Rows are points. The window is the flat piece filled in between its corners: a triangle in 3 columns, a solid with four corners in 4, and so on. A path goes straight from each point to the next, and from the last back to the first. After which points does the path pass through the window?

Window (4 x 4)
[[ 8.0 -0.9 -4.2 -6.4]
 [ 4.6 -3.9 -5.1 -3.9]
 [-5.2  4.9  0.9 -1.9]
 [ 1.8 -3.3  2.4  0.3]]
Path:
(1): [ 5.3 -0.2 -3.6 -1.8]
(2): [ 2.7 -1.2 -0.2 -7.5]
(3): [ 2.3 -3.3 -3.4 -4.9]
(4): [ 3.8  0.2 -4.4 -0.5]
(5): [ 2.1  3.5 -2.3  0.6]
(6): [-0.3 -1.4  0.6 -5.6]
(7): [  4.7  -3.6  -0.3 -10.3]
(8): [ 7.8  0.1 -7.3 -1.0]
(9): [-1.5  4.6 -0.5  4.0]
(10): [-3.0 -2.5  0.7 -4.2]
(11): [ 6.2 -6.1 -0.7 -9.8]
(12): [11.1 -2.5 -7.5 -0.6]
(13): [ 0.5  0.5 -3.6 -0.2]
(14): [-2.8 -1.6  2.3 -7.1]
(15): [-4.1  1.0  1.4 -6.7]
(16): [-2.6  6.1 -1.1  2.3]
Through the window after points: 1, 3, 5, 7, 15

Window (6 x 6)
[[ -6.2  -1.1   4.6  -3.0  10.3  -1.5]
 [  5.0   3.1  -3.9  -7.5  -5.6  -1.6]
 [  0.2  -3.9   4.0   1.6   2.2  -2.5]
 [-10.1  -4.4   4.2   0.0  -2.0   3.2]
 [  1.6   7.1   0.6  -0.5   2.9  -3.2]
 [  8.2   1.4 -14.0   2.1   5.4  -1.0]]
Path:
(1): [ 3.1  1.7  1.3 -1.9 -0.3  4.1]
(2): [-3.3  2.6 -1.8  0.6  0.2 -9.9]
(3): [-4.0 -3.3  1.1  0.1  0.5 -3.1]
(4): [ 0.6 -3.1  1.6 -0.8  1.8  3.2]
(5): [ 7.8  2.0 -4.5 -0.2  5.1  7.8]
(6): [-0.7 -0.7 -6.0  0.7  3.5 -3.0]
(7): [-1.1 -1.2  0.1  0.9  1.8 -7.2]
(8): [ 1.5  0.4  2.8 -0.1  2.8  0.7]
(9): [ 5.3  3.0 -2.3 -1.6  4.4  1.1]
(10): [ -0.5   0.2  -4.5  -0.6   3.0 -12.0]
(11): [ 3.4  2.1 -6.0 -1.3  1.9 -7.0]
(12): [ 9.4 -0.7  2.7 -2.7  3.6  4.9]
Through the window after points: 5, 7

Window (6 x 6)
[[  6.5   0.5   5.0   0.0   1.2  -1.3]
 [ -7.8  -9.0   0.4  -5.1  -3.7   3.3]
 [  3.8  -1.7  -1.6  -1.7  -4.7   4.0]
 [  0.8  10.6   0.0  -2.9  -3.4   4.4]
 [ -8.6 -10.9   3.0   1.7  -5.7   6.8]
 [  3.0   3.6  -3.6   4.7   5.6  -2.0]]
Path:
(1): [-1.9 -4.9  2.0 -0.3 -0.1  7.9]
(2): [-0.5 -2.9 -0.4  0.9 -5.5  0.2]
(3): [-2.8 -3.6 -0.2  1.9 -2.0 -0.8]
(4): [-2.0 -2.8 -0.4  1.0  1.6  6.0]
(5): [-0.1 -4.3 -1.5 -4.5  0.8  9.5]
(6): [-3.5 -5.2  0.5 -2.0 -6.3 -0.3]
(7): [ 2.6  0.9 -2.7  4.0 -1.4 -8.3]
(8): [ 1.7  3.5 -1.9  2.8  8.5  6.4]
(9): [-2.1 -2.5  2.9 -2.1  2.8  9.9]
(10): [-3.1 -0.7 -0.5 -2.0 -6.5 -0.9]
(11): [ 2.4  0.7 -0.2  2.8 -1.4 -6.4]
(12): [2.7 0.7 0.2 0.9 3.5 2.1]
(13): [-0.4 -8.0  2.9 -1.2  1.5 10.2]
(14): [ -8.7  -4.9  -0.6   0.6 -10.7  -1.0]
(15): [ 0.9 -3.1 -0.5  0.0 -6.9 -0.8]
(16): [ 2.4 -1.7 -0.1 -3.8  0.5  7.4]
Through the window after points: 1, 3, 5, 7, 9, 11, 13, 15

Window (8 x 8)
[[  4.5   4.3   2.5  -5.3  -5.3   4.6  -6.0   2.6]
 [ -0.1   9.0   5.4   1.7   1.3   8.6   4.2   2.8]
 [ -1.4   4.3   0.3  -1.3   6.3  -1.8   6.9  -0.3]
 [ -4.9   1.4  -2.3  -2.0  -8.4  -3.0  -1.2   6.8]
 [  1.0  -7.2   3.2  -0.6   8.8   4.9   1.5  -0.1]
 [ -1.7  -2.5   1.5  -7.6 -11.4  -1.2   1.1   2.6]
 [ -2.0   0.8   7.1  -4.1  -8.2  -2.0  -5.3   2.5]
 [ -5.4  -8.2   1.1  -6.3   9.2   6.0  -1.6  -5.3]]
Path:
(1): [ 1.7  1.1 -0.7  3.5 -8.7  0.4  0.7 -3.0]
(2): [-0.9 -1.1  0.6 -1.7 -4.2 -0.6 -0.5 -1.0]
(3): [ -1.8   0.6   4.9 -10.7   0.6   1.8  -4.1   7.9]
(4): [-3.2  1.9  4.4 -8.4 -0.9  0.5 -2.0  8.2]
(5): [-0.8  2.2  0.2  2.6 -4.6  1.7 -0.7  0.4]
(6): [-1.8 -2.3  0.4 -2.3 -4.7 -0.4  1.1 -0.9]
(7): [-0.6 -2.0  4.9 -9.6 -2.1  3.7 -1.0 11.5]
(8): [-3.2  2.6  2.7 -8.7  2.2  4.5  1.8  7.3]
(9): [-0.6  3.8  1.1  4.7 -5.8  0.7  1.1  0.0]
(10): [-1.4 -4.7  1.6 -1.7  2.0  3.1 -1.4 -2.6]
(11): [ -3.9  -0.2   5.5 -11.9   5.7   5.0  -2.1   4.1]
(12): [-0.9  2.2  0.6 -4.7  3.0  3.5  2.7  4.5]
(13): [-0.6  2.0 -0.4  4.0 -1.1  0.2  2.8 -4.5]
(14): [ 2.1  1.6  0.1 -2.2 -7.1  1.8 -2.6 -0.5]
(15): [-0.4  2.8  2.6 -4.7 -2.5  2.7 -2.6  5.6]
(16): [-1.2  4.4  4.6 -6.2 -2.4  0.3  1.0  7.9]
Through the window after points: 6, 8, 10, 14

Window (9 x 9)
[[  1.1  -2.6  -4.0  -4.9   4.9   4.0  -0.5  -4.6  -1.6]
 [ 12.2   5.3   5.3  -1.1  -0.5   3.9  -6.4  -4.8   5.1]
 [  1.6  -4.1  -0.3  16.5  -0.7  -1.3   3.5   0.6   6.1]
 [  3.1  -7.2  -1.9  -2.8  -3.1 -10.5   2.3  -2.6   0.4]
 [ -3.3   6.6   3.4   0.8  -8.1   0.8   2.6   2.9   5.0]
 [ -0.4  -3.1   5.8  -0.6   1.4   4.4  -1.0  -7.8  -0.2]
 [  1.7   1.9  -0.9  -3.2   4.7   0.9  -5.9   5.0  -0.5]
 [  7.1  -7.1  -4.1  -1.3  -0.4  -1.3  -7.4  -2.7   0.1]
 [  7.8  -5.2  -2.1  -1.9  -2.4  -4.9  -2.4   7.3   7.8]]
Path:
(1): [11.0 -3.9  0.8  0.1 -4.1 -0.8  2.8  7.6  3.4]
(2): [ 3.1 -3.6 -1.8 -1.8 -0.8 -3.9 -4.6  2.1  6.7]
(3): [ 2.5 -0.1 -1.2 -3.5  2.9 -4.6 -6.9 -5.3  9.9]
(4): [ 8.4 -2.8  1.2  0.1 -4.1 -0.8  0.3  3.2  0.9]
(5): [ 2.9  1.8  4.0  0.3 -2.5  3.2  2.8  5.0 -5.7]
(6): [-3.6  2.4  1.2  0.0 -3.9 -0.9 -2.4 -4.4 10.8]
(7): [-2.1 -1.3  0.1 -1.5  1.5  2.1 -4.9 -4.1  6.4]
(8): [ 7.9 -0.2  2.4  4.1 -0.5  4.1  2.4  3.9 -2.6]
(9): [ 5.7 -3.7  1.4 -4.7 -1.0  1.5 -2.1 -0.6 -3.5]
(10): [ 2.2 -1.4 -0.5 -5.3  0.7 -1.0 -4.4 -2.7  2.3]
(11): [ 2.2 -1.4 -1.4 -1.6 -1.3 -4.8 -2.1 -2.8  5.0]
(12): [ 5.6 -4.6  2.5 -0.8 -4.1 -1.9  3.3  2.7 -1.5]
Through the window after points: 1, 3, 5, 11

Window (11 x 11)
[[ -6.9  -8.3   1.4 -11.8   7.7  -0.6  -2.3  -3.3  -2.4  -8.4  -0.2]
 [  4.1  -5.1  -2.9   4.7   1.8  10.8  -3.3  -1.4   0.0  -7.0   2.6]
 [ -2.8   1.0   2.7   8.0   2.5  -2.5  -4.2  -5.0  -3.3   2.8   2.3]
 [ 12.9  -1.4  -3.4  -1.6  -3.4   8.6   0.0   0.1   2.1   1.2   5.5]
 [ -3.3 -10.8  -1.5   6.5   2.2  -5.9   1.0  -2.5  -1.7  -1.6   5.6]
 [-10.7  -2.3   3.1   2.6   3.5  -1.8  -2.8   3.4   8.8   6.1   3.4]
 [ -3.0   1.8   1.0  -3.0  -5.4  -4.7  -1.1   6.1 -12.1   0.2  -5.6]
 [ -3.2   2.4  -5.2   1.7  -0.7   6.1  -0.4  -3.3   3.6   0.0   6.5]
 [ 10.2   4.5  -7.3   0.9  -1.4  -1.0  -4.0   4.0  -3.3  -2.2   3.0]
 [  3.2   1.0   1.7   6.8  -6.7   1.0  -2.9  -2.7   0.6  -5.4   1.4]
 [ -8.2   1.6   4.8  -0.4   7.4  -1.0   4.6   1.4   2.9  -0.6   1.1]]
Path:
(1): [-2.9 -1.6  3.1  0.5  1.1  2.5 -2.1  5.3 -4.2 -2.9  7.8]
(2): [-1.8 -0.5 -3.9 -0.3  0.1 -2.3  0.0 -1.2  5.5  2.6 -3.2]
(3): [-3.3  0.0 -5.0  1.1  0.8  3.1 -0.3 -4.0  4.2  0.0 -0.1]
(4): [-2.1  0.0  1.8 -0.2 -0.4  3.8 -2.5  1.9 -3.2 -2.9 13.2]
(5): [-3.8 -0.2  1.3  2.5  2.2  1.7 -3.4 -0.1 -2.9 -3.8 10.5]
(6): [-0.2 -3.3 -4.6  4.6  0.9  2.2 -1.5 -1.2  3.2 -2.3 -6.7]
(7): [ 1.2 -2.1 -4.1  2.8 -1.2  2.3 -2.6 -4.1  4.0 -2.5 -4.2]
(8): [ 0.1 -1.5 -0.4  0.5 -1.6  2.1 -2.7  0.1 -3.4 -2.4  4.9]
Through the window after points: 3

Window (11 x 11)
[[  0.5   9.4  -0.8   3.8  -0.7   0.9   1.8  -3.2   0.7   0.5   1.8]
 [  3.5  -4.5   3.2   6.2  -7.2  -1.2  -1.4  -1.7  11.9  -3.3  -3.1]
 [ -0.6  -0.7   4.8   3.7  -0.5   4.3  -0.8   7.0   2.1   6.0  -3.2]
 [  6.1   0.3  -3.6   4.8  -7.8  -2.2  -4.8   1.4   0.4   3.3   1.3]
 [  0.2   1.8  -2.1  -1.4  -3.9   7.4  -0.4  -7.1   3.9   3.7  -2.2]
 [ -0.5   0.3   1.9  -0.9 -10.2  -1.5   0.8  -5.0  -7.1  -3.0  -3.2]
 [  5.9   2.0   1.0   0.8  -1.5   8.2  -5.2  13.2  -1.4  -0.9   1.1]
 [  4.3  -0.7  -1.0  -5.4   5.5   0.9   4.4  -0.2  -5.5   4.1  -2.6]
 [  6.4   4.0   8.8   5.8   1.2   7.7  -1.1   2.5  -5.4   2.5   3.7]
 [  3.3   0.7   2.5   1.6   3.3  -0.9  -9.6   4.6  -2.4   0.8   0.4]
 [ -3.7   1.0 -12.9   8.1  -5.7   1.1   2.4 -14.5  -0.4  -2.8   1.0]]
Path:
(1): [-0.5 -0.1  1.1  0.2 -5.1  2.8 -0.1  2.6 -3.5 -0.4  4.5]
(2): [ 0.8  0.4  0.3  2.9 -0.8  3.0 -0.3  0.9  3.8  0.6  5.1]
(3): [ 6.0  2.7 -0.8  6.5 -0.9  3.6 -3.6  1.9  2.4  1.5 -4.6]
(4): [ 6.9  4.1  0.6  3.4 -1.2  5.1 -2.8  4.7 -0.8 -1.1 -6.0]
(5): [-1.8 -1.8  1.4 -1.3 -3.4  4.7 -3.0  4.2 -0.1  3.1  9.3]
(6): [-2.3 -3.5 -0.4  0.1 -6.9  1.3  1.0 -2.4  7.4  2.0  8.1]
(7): [ 5.5  2.8  1.8  7.2 -1.9  1.7 -2.2 -0.2  0.7 -2.3 -6.3]
(8): [ 4.4 -0.6  1.6  5.5 -5.2  0.1 -2.6 -1.5  6.5 -1.3 -4.8]
(9): [ 1.0 -4.4  2.7  3.6 -5.7  0.4  0.5  0.3  7.9 -2.0  3.2]
(10): [-1.4  0.1 -1.1 -1.9 -2.3 -0.4 -1.7 -1.5 -1.7  3.0  9.7]
(11): [ 5.6  7.4 -0.8  5.4  1.6  6.6 -0.4 -0.3 -7.4  1.4 -7.6]
(12): [  8.1   3.3   1.7   1.4  -2.2   1.4  -3.5  -1.2  -3.3  -0.8 -11.7]
Through the window after points: 4, 6, 8, 12

Window (12 x 12)
[[  4.0 -10.6   1.8  -9.9  -1.2  -1.9  -1.0   0.6 -15.1   9.3  -6.1 -11.0]
 [ -2.7   7.0  -0.7  -5.4   0.5   1.6   4.6  -3.6  -1.9   4.0   3.2   2.3]
 [ -2.3   0.8   2.7   1.9   1.1  -1.4   9.4  -2.9  -7.2   3.3   0.1   4.5]
 [  6.7   0.6  -3.2  -0.8  -9.0  -3.1  -0.1   0.2   4.0   5.4  -9.6  -5.4]
 [ -0.6   1.4   2.7  -1.4  -5.3   5.0   3.0  -7.2  -3.3   0.5  -2.4  -0.6]
 [ -3.0   0.2  -1.7  -0.1  -4.7   2.4   8.4  -3.1   1.6  -1.0   7.7   1.1]
 [  3.9   6.5   0.2   1.8  -4.1   3.4   7.0  -2.5  -6.1   2.8   5.5   1.7]
 [  7.9  -0.5   2.9  -3.4  -6.2   1.9  -1.6   9.4   4.1  -1.3 -12.5  -8.7]
 [  1.2  -0.7  -6.0   2.6   2.5   6.9   4.3  -4.6  -0.6   1.1   2.3   3.8]
 [ -2.3  -0.8   1.7   1.4  -3.5   3.8  -1.0  -0.2  -2.2   5.1   3.7   3.4]
 [  3.4  -1.6  -4.7  -0.2  -4.4  -1.8  -6.7   1.8  -1.1  -5.4  -5.2  -3.3]
 [  4.1   0.4   5.3   0.2   1.8  -0.8   2.6  -4.8  -1.0   2.1   3.1  -1.0]]
Path:
(1): [-1.1  0.2 -0.1  1.7 -0.1  1.1  2.7 -1.8 -2.7  1.6 -1.0 -2.8]
(2): [-1.1 -1.2 -2.2  3.7 -3.4  2.2  4.5 -0.6 -5.7  3.2  0.1 -7.0]
(3): [  6.1  -2.3   2.0 -11.9   0.2   1.1   1.5  -3.7  -3.3   3.3   1.2   6.3]
(4): [ 4.0 -7.4  5.0 -5.1 -7.0  4.8  7.7 -0.9 -4.4  0.2 -5.1  7.3]
(5): [-0.1  5.6 -2.7  3.9  0.0 -1.7 -0.7 -2.1 -4.1  3.2  2.5 -6.6]
(6): [ 1.0  1.4 -2.7  2.1 -2.0  0.2  2.2 -2.3 -7.0  3.8  0.0 -9.0]
(7): [ 6.0 -4.9  4.7 -9.3 -3.5  1.6  2.6  0.5 -7.8  5.1 -1.6  3.8]
(8): [ 8.4 -2.0  2.4 -4.2 -7.8  3.3  2.6  0.6 -1.1  0.2 -4.0  3.0]
(9): [ 1.2  0.3 -1.5  1.3 -2.1  0.5  0.9  0.1 -1.4  1.6 -2.8 -4.5]
(10): [-4.3  2.9  1.5  5.5 -3.5  3.1  1.9 -0.7 -8.0  2.7  0.1 -6.9]
(11): [ 7.1 -1.2  2.1 -7.2 -3.2 -1.8  3.6 -3.0 -0.3  2.3 -0.7  3.9]
(12): [ 4.4 -0.1  0.5 -2.8 -4.0  3.6  5.7 -1.4 -2.9  2.2 -1.9  4.7]
Through the window after points: 2, 6, 12

Window (14 x 14)
[[  2.6  -4.9  -1.3  -0.4   4.2   9.6   1.7  -2.4  -5.8  -2.0   7.1  -1.8
    5.5   1.5]
 [  7.6   2.6   0.7  -5.5   6.9  -9.1  -4.1  -2.1   1.2  -0.5  -1.8  -0.7
   -1.8   6.2]
 [ -9.0   7.1  -5.6  -1.8   2.8   1.3   3.1   5.0  -9.6   6.7  -1.1  -4.2
    6.9  -3.0]
 [  3.6  -5.9   7.6  -3.4   7.0   2.5  -2.9  -2.4   2.1   2.5  -7.4   3.8
    3.4   1.9]
 [-12.4  -4.0  -8.6  -5.7   2.7   1.7   2.0   2.4  -7.0  11.9  -0.5  -6.1
   -4.9  -1.4]
 [  5.4  -1.5   1.4 -10.0   1.2  -2.3   2.1  -1.4   3.2  -1.2  -4.5  -3.4
    2.6   0.1]
 [ -5.4   4.4  -6.8  -0.3   3.9   1.8  -1.6   4.6   2.4   5.9   4.0  -8.1
    0.1  -3.2]
 [ -1.1  -3.3  -5.9  -0.4   1.2   4.1   3.1   4.9  -1.3  -1.5   4.4   5.4
    5.6   0.8]
 [  6.8   3.7   4.6  -9.5   2.5  -1.2  -4.5  -0.1  -0.1  -1.7   1.4   4.1
   -1.5  -3.3]
 [  2.1  -2.3   1.9   5.1  -0.3   0.9   2.1   6.4  -5.4  -7.8   6.6  -1.7
    3.4  -4.0]
 [ -8.4   1.2   2.0  -5.5  -1.6  -1.3   1.7  -1.1  -0.2  11.4   0.7  -3.1
    1.2   6.0]
 [  6.6   5.4   0.1   0.8   1.6  -3.3   2.4  -5.5   0.7  -1.5  -1.9   2.6
   -1.0  -3.6]
 [-18.4  -7.1  -4.4  -6.7  -1.4   0.1  -5.1  -5.5  -2.8   6.0   0.9  -3.5
    6.6   2.8]
 [ -0.7  -4.5   6.9  -4.9   9.4   0.0   5.6  -2.2   0.0  -3.9   3.8   4.9
    6.8  -2.9]]
Path:
(1): [-9.5  2.6  1.7 -5.9  1.9  2.2  5.0  1.2  1.0 -4.5 -4.4 -0.5 -2.4  4.3]
(2): [ 3.5 -5.5 -2.0 -1.5  3.8 -0.2 -0.2  0.0 -3.2  7.5  7.8  2.1  8.9 -2.9]
(3): [-0.6 -4.2 -8.5 -0.5  3.9 -3.2 -1.0  1.9 -2.2 10.3  2.6 -0.9  1.4 -3.5]
(4): [-8.2 -1.0 -1.6 -5.3  1.2  4.9  3.3  2.0 -3.5  0.4  0.7 -1.1  0.7  2.0]
(5): [-6.2  5.3  0.3 -0.4  2.4  3.2  7.9  0.9  1.8 -7.8  0.1 -4.7  0.1  1.2]
(6): [ 2.3 -1.6 -0.6 -1.7  2.1 -1.5 -3.0  3.3 -6.2  3.6  2.7  0.3  4.3 -3.1]
(7): [ 2.2 -3.1 -0.7  2.3  2.3 -1.3  1.0  3.6 -1.3  4.3  4.5 -0.5  6.6 -3.5]
(8): [ -2.5  -0.4   1.8  -3.7   1.3   7.5   1.5  -1.6  -7.1 -10.8   3.3  -2.9
  -1.8   3.7]
(9): [-3.8  1.1  0.2 -5.7  0.9 -1.8  0.1  0.4  3.6 -3.7 -2.5  0.4 -3.5  2.4]
(10): [ 6.2  1.3 -0.1 -4.8  5.5 -0.6 -3.0  0.1 -5.1  6.1  3.9 -0.4  3.6 -3.0]
(11): [ 4.5 -5.2 -0.9 -1.4  2.5 -5.1 -0.2 -0.5 -4.1 10.6  5.1 -1.7  5.4  0.7]
(12): [-9.0 -0.6  1.9 -7.3  3.9  7.8  0.9  1.0  0.2 -5.2 -1.5  0.5  1.9  1.3]
(13): [-4.1  2.1  0.0  0.6  3.6  4.2  0.9 -0.9 -1.8 -6.0 -1.0 -0.9 -3.4  2.1]
(14): [ 0.4 -2.9 -1.6 -2.9  1.9 -2.1  2.2  0.7 -1.5  5.1  3.0 -2.3  7.0 -1.8]
(15): [-1.7 -4.9 -1.2 -4.4  4.8 -1.3  1.9 -0.4 -2.5  5.5  1.5 -1.0  3.0 -1.9]
(16): [-7.3  3.9  0.9 -5.9  3.4  3.0  0.1  0.1 -1.6 -3.7 -0.7 -0.1 -2.4  2.0]
Through the window after points: 1, 3, 5, 7, 9, 15

Window (14 x 14)
[[ -3.8   7.0  -2.5  -2.2  -0.1  -3.6   8.3  -6.5   1.5   0.3   4.9   2.5
    0.0  -1.5]
 [ -2.3  -2.6  -0.5   5.1   7.7   0.6  -8.7  -2.8   0.6  -3.8  -7.5  -0.6
    1.7  -5.7]
 [  4.1   0.3  -4.8  -1.4  -0.4   1.2   3.6   3.1  -6.4   1.3  -7.7  -3.4
   -5.0   2.9]
 [  1.1   9.4  -2.5   1.9   1.3   3.9  -2.7  -0.7  -6.6   3.6  -5.4  -0.4
   -6.8  -4.7]
 [  5.2   0.3  -4.2   0.8   9.8   1.7 -12.3   2.1  -1.5  -9.0   0.8  -0.5
   -0.6  -4.9]
 [  0.2   3.7   2.9   5.0  11.4  -1.5  -8.4   3.4  -5.4  -4.9  -1.5   2.4
    6.6  -1.1]
 [ -0.8   5.4   2.2  -7.7   0.3  -1.4   5.8  -0.9   4.3   8.5   4.4  -1.7
    4.2  -5.8]
 [  2.1   2.1  -2.8   1.0  -1.9   9.6  -1.3  -3.5  -4.2   4.4  -0.7  -2.5
   -2.8   5.5]
 [  3.0   2.8  -2.1  -0.1   6.8  -6.8 -13.8  -4.0  -3.1  -1.3  -3.9   1.1
    2.9  -0.7]
 [ -1.4  -0.5   3.9  -3.6   0.2   2.3  -2.6  -1.1  -8.4   0.5  -1.8  -1.1
   -8.9   0.6]
 [  4.3  -4.0  -1.7   4.7   3.8  -1.5  -9.4   3.5  -2.9  -0.3  -0.3   9.5
   -0.1  -3.7]
 [ -5.7   5.2  -1.6   0.6  -4.8  -5.5   6.4   2.0   4.0   8.8   9.6  -5.8
   -2.2  -0.5]
 [  0.2   8.8   4.7  -1.1  -8.0  -3.3   3.9  -1.6   5.3  -0.5   2.8  -2.7
    2.7  -2.9]
 [  3.7   8.5   5.8   0.3   1.2  -3.2   9.5  -6.0   5.5   6.9   2.8  -4.2
   -5.4   0.0]]
Path:
(1): [ 2.4  1.9  2.2  1.3 -1.3 -3.1  0.6 -2.7 -4.8 -0.2  1.5 -2.8  0.4 -3.6]
(2): [-2.8  8.0  2.3 -1.7 -0.2  1.3 -2.2  1.3  5.6 -0.3 -1.7  1.0 -0.5  0.1]
(3): [-1.5  4.4 -1.7 -1.0  3.3  2.0 -4.4  2.0  5.3  3.9 -5.0  2.0 -6.0  3.0]
(4): [ 2.6  1.1 -0.2  1.3  1.6 -0.8 -2.0 -0.5 -5.7 -0.3  2.1 -3.2  0.6 -4.0]
(5): [ 6.9  0.1 -1.1  3.5  1.3 -1.1  1.5 -4.8 -8.7  2.1 -1.6 -2.7  1.4 -9.7]
(6): [-1.2  5.6  0.2 -2.0  4.2  3.8 -7.2  1.3  3.1 -1.2 -2.5  2.8 -3.8  4.5]
(7): [ 0.6  5.8 -0.3 -1.7  0.8 -1.2  0.1  0.5  1.2  3.1  1.4  1.4 -2.8 -0.5]
(8): [  1.9   4.2   1.5   2.2   0.1  -1.6   3.9  -6.2 -10.0   0.2   4.8  -5.3
   4.5  -4.6]
Through the window after points: 1

Window (14 x 14)
[[ -4.0   0.3   0.9   2.6   1.8  -3.8  -3.3   2.4  -3.1   7.6  -8.7  10.4
   -3.1  -1.6]
 [  2.1  -2.4   4.6  -6.9  -8.3  -9.2  -9.2   2.2   2.9  -0.7  -1.1  -1.9
    3.1   0.0]
 [ -2.6   0.8   3.2  -6.5   7.9  -2.9  -2.4   3.5   3.7   6.9  -2.1   7.2
    4.1   1.7]
 [  3.7  -7.2  -1.5  10.3   6.0   1.6   9.4  -7.7   0.9   2.6  -2.8  -6.1
   -7.3   6.5]
 [ -1.4   0.1   0.1  13.2   0.6   0.0   9.0   0.7   1.4   3.9  -1.7  -9.3
    1.3   6.2]
 [ -6.8  -1.0   4.5  -4.8  -0.2   2.4   2.7   4.0  -2.5   2.2  -2.1   4.3
   -4.5   0.7]
 [  2.9   1.5  -7.5   5.9  -0.8   1.3   6.7  -5.9   1.0   3.7   4.7  -7.8
    0.3  -2.2]
 [ -0.9   0.4   3.4  -3.4 -10.6  -5.0  -4.9  -0.6  11.1  -2.5   1.4   8.0
    3.7   1.4]
 [  1.4  -2.0   2.1  10.3  -0.6   2.0  -0.1  -2.2   5.6   7.1   6.8  -7.9
   -5.5   1.5]
 [  0.4   5.4   8.7  -1.1  -3.8  -6.4  -7.9  -3.3   1.3  -6.0   3.8   3.5
    3.1   0.6]
 [ -2.6  -0.5   1.3  -1.4   3.6   7.4  -7.2   3.6   0.1   1.2  -9.9   6.1
    1.2   1.2]
 [ 10.3   0.8  -2.8  10.4   0.0  -0.2   7.3   3.3   2.6   0.3   4.7  -6.1
   -5.8   4.3]
 [ -4.3  -3.5  -0.1  -3.0  -4.9  -6.3 -11.0   2.7   0.3  -3.2   5.4   7.4
    4.4   5.1]
 [  2.1  -4.2   5.8  -0.4  -0.9   2.9   0.5   1.2  -3.5   7.7  -1.1   7.6
    6.0  -0.2]]
Path:
(1): [-0.8 -5.4  1.8  5.5 -0.4 -1.1 -0.2  2.2  1.8  1.7  0.6  4.8  5.1 -3.9]
(2): [ 2.0 -0.1  3.6 -2.5 -1.2  2.2  1.0 -1.3 -2.7  6.6 -1.0  2.2  0.4  4.3]
(3): [ 2.0  4.8 -0.2  0.7 -2.6  0.1 -2.2 -2.5  1.7  5.0 -1.6  4.1 -0.8  5.9]
(4): [-1.9 -7.2  6.0  3.2  1.1 -6.1  1.2  2.7  0.4 -0.3  3.1 -0.3  1.6 -3.5]
(5): [ 1.2 -1.5  0.0  5.9  1.3 -2.2  0.9  0.1  3.1  1.6 -2.2 -1.0  1.8 -4.3]
(6): [ 2.5  1.5  1.6  1.4 -2.1  2.2  3.2 -1.4 -0.6  5.3  3.0 -1.4 -6.0  9.1]
(7): [ 1.4  3.2  1.4 -0.6 -0.4 -1.1 -1.5 -1.8 -0.2  8.4 -1.1  4.8 -0.6  5.7]
(8): [-0.6 -5.3  3.4  2.3 -0.7 -0.3 -0.5  1.3 -0.5  0.7 -0.8  3.4  2.3 -0.8]
(9): [-4.4 -0.2  0.5  3.9  8.0 -2.1 -2.6  4.2  1.6 -4.1 -3.9  7.7 -0.8 -7.8]
(10): [-0.3 -0.2  1.8  0.6 -5.4 -2.0 -1.6 -0.9 -2.5 11.6 -4.5  3.7 -2.1  6.0]
(11): [ 2.0  0.9  2.7  2.0 -5.1  0.0 -1.7 -0.4 -0.6  4.7  0.9  0.4 -1.5  5.3]
(12): [ 0.0 -1.8  0.8  5.9  0.7 -0.7  0.1 -0.6  2.8 -1.4  2.0 -1.3 -1.0 -1.6]
Through the window after points: 1, 7, 9
